Each row is a point. A path goes straight from each point to the next, and from the last back to the first. The post is the endless flat space through its rows: a point in 2 columns, a line in 3, a plane in 4, and so on, so that a path can go around it. Count how often the path circles the post. Going back the other way cancels.

Post (1 x 2):
75; 29
Path (21 x 2):
-65; 19
35; -148
199; -98
266; 2
116; 190
-41; 206
-42; 56
14; -14
191; -132
239; -114
284; 12
214; 128
44; 123
16; 65
-4; -101
113; -150
164; -57
281; -8
133; 112
-5; 160
15; 50
Times around: 3

Post (3 x 4):
-49; -28; -20; 141
37; 106; 120; -248
-3; 13; -147; 148
Path (27 x 4):
-95; 311; -376; -136
-25; 80; 18; 59
275; 157; 3; -131
43; -167; 68; 207
49; -186; 171; -83
-142; 1; -166; -28
-156; 281; 25; -81
78; 166; -29; 140
-1; -75; 230; 123
55; -98; -54; 39
-114; -46; -89; -212
-143; 164; -96; -152
-78; 161; 55; 19
10; 66; 38; 131
262; 22; 2; 149
-12; -43; 172; -114
-108; -18; -150; 18
-100; 208; -105; -68
120; 359; -202; 4
134; 64; -14; 60
10; -200; -51; 102
-91; -21; -193; -7
-152; 114; -69; 31
-69; 290; -3; 27
116; 74; -119; 168
69; -106; 15; 142
-57; 5; 50; -255
Times around: 5

Post (8 x 9):
-66; 137; -185; -98; 32; -103; 136; -111; -143
13; -80; 223; -255; -86; 119; 0; -36; -46
-198; 85; 1; 42; -35; -21; 59; -32; -46
-15; 4; -215; 94; -93; 72; 92; -210; -60
111; -163; 8; 227; -83; 7; 43; 91; -56
58; -187; 43; 93; -129; -17; -121; 68; 99
-187; -53; -282; -94; 39; -35; 213; -137; -41
164; -93; -25; 194; -17; 126; -156; 148; 82
Path (21 x 9):
-145; -233; -189; -43; 18; 73; 112; -93; 155
101; 15; 127; -41; -129; -141; 158; 59; -30
-104; 44; -93; -120; -63; 119; 42; 55; -37
167; -174; -111; 264; -109; 201; -53; -35; -88
-244; -303; -48; 141; -103; 67; 64; -197; 92
65; 6; -14; 189; 18; 129; -172; -120; -29
-140; -32; -52; 204; -26; 116; 125; -55; 13
58; 115; 89; -65; -101; -111; 111; 81; -33
-62; -90; -188; -82; 85; -155; 119; 169; 13
-35; -122; -81; -112; -77; -61; -208; 25; 73
-327; -314; -34; 243; -94; -87; -107; -99; 121
73; -100; -149; -248; 16; 41; 168; -215; -80
-116; 203; -116; 268; -141; 82; 311; -203; -112
-205; -6; -277; 205; -74; -135; 177; 26; -153
96; 213; -115; 25; 47; 154; -110; -88; -150
-182; -333; 194; -63; 15; 42; 218; -100; -27
129; 89; -7; 63; -12; 48; 133; -45; -64
-38; -329; -52; -32; -279; 113; -83; -82; 233
-225; -104; -179; 127; 22; 20; -106; 109; 91
-112; -161; 137; -7; -155; 11; 28; -130; -169
-49; -322; 41; 63; -108; 36; -225; -23; 93
Times around: 4
